Each point is reached from the start by the listed moves, each made once or not at all, plus a little noise. Is the number of moves made odd or even? Then give how often each move was made.

Moves:
(1): [ 43 -35]
(2): [26 28]
Start: [11  4]
Points:
[ 56 -31] => odd (1, 0)
[38 32] => odd (0, 1)

Moves:
(1): [ 11 -53  10   2  20]
(2): [ 30   8   8  -2 -36]
(3): [-48   3  18   7  10]
(4): [-20  21  -1  37  11]
Start: [-11  14 -11 -13  -5]
Points:
[-60  17   8  -7   6] => odd (0, 0, 1, 0)
[-31  35 -12  25   5] => odd (0, 0, 0, 1)
[  0 -37  -2 -10  15] => odd (1, 0, 0, 0)

Moves:
(1): [ -7   6  -9  -9  -8   0  -3  -7  -9  -4 -20]
(2): [-22   8 -17  11  -5  -1 -17   7  -3   3 -12]
(3): [ 0 -3 37 -8  0 22  0  7 -2  8  6]
(4): [29 -3  2 -2  2 -3 17 31 29 -5 23]
(5): [-13  12  10  -7  17  19 -11  -3 -12  11  -2]
(6): [  4 -15  17  -5   8  29  -7  -7 -19  20 -10]
(7): [  0   3  -3   8   0   5  -3 -23   0 -12 -26]
(8): [  9   4  -6  12   1 -17  -1   3  -7 -14  -7]
(9): [-17  -6  13  -1  15   3  12  14   3  16  -1]
Start: [  9 -11   6 -16   4   1   4   0  -4 -22 -16]
Points:
[  7  11  20 -19  11  24 -12  36  -5 -22 -27] => even (1, 1, 1, 1, 1, 0, 0, 1, 0)
[ 13  -9  30 -22  39  36   8   5 -21  -9 -60] => odd (1, 0, 0, 1, 1, 1, 1, 1, 1)
[  1  -5  31 -26  -3  28  -1 -25 -15 -32 -56] => odd (1, 0, 1, 0, 0, 0, 1, 0, 0)

Moves:
(1): [ 28   5  -5  -9  20 -12  -3 -10  20   1 -24  23 -11  19]
(2): [  1  14 -13  18  -9 -11   2   7 -11   1  12  -2   9 -17]
(3): [ 17  -8   7   8  -3   7   5  -9  -1  -9 -14  16 -17  10]
(4): [  1   3   9   5  -3   4  -3  21  24   4  10  -3 -12   0]
(5): [ -1  30 -10  11  13  -4 -12   3   4  -7 -16   1  21   7]
(6): [ -6  10  21  10   4  12 -19  11   2   7  15   0   7  -2]
(7): [ -7  -4 -14  13  21   9  10  -9   6   3  -3   8   7   8]
(8): [  6  12  -6 -18   6   0  12  13  -5  10  10   2  23  15]
(9): [ 4  0 17 -7 14 -5 20 -7 19  5 16 -3 22 13]
(10): [-16  18  17   7  -6 -11   1   5  -7  10  -2   5 -16  -1]
(11): [ 4 16  2 14 12 -3 -6 -2 -9 -1 -3 -1 -9  8]
(12): [  9  -3  10 -28  13  10  17  13  22   8   2   7 -25 -13]
(13): [ -6 -17  -3  -2  -5  -6   0   6 -16 -15  -2  13 -10  -4]
(14): [ -6  -7 -10   1  -7  -1   2 -15   3 -11   8   1   9   4]
Start: [ -2   1   8  -6 -20   1  -7  -2  -4  -2   5  -6   1   6]
Points:
[ 38  55  20 -23  30 -16   6  16   3  -5 -43  60 -42  47] => even (1, 0, 1, 0, 1, 0, 0, 1, 0, 1, 1, 1, 1, 0)
[20 32 22  4 31 20 35 -1 22 11 48 23 25 32] => odd (0, 1, 1, 0, 0, 1, 1, 1, 1, 0, 1, 1, 0, 1)
[  4  13  54 -28 -12  15   7  38  -9   9  15  36 -37   9] => even (0, 0, 1, 0, 0, 1, 0, 1, 0, 1, 0, 1, 1, 0)
[ 5 47  6  2 27 19 10 29  1 27 39  8 13  4] => even (0, 1, 0, 0, 0, 1, 1, 1, 0, 0, 1, 1, 0, 0)
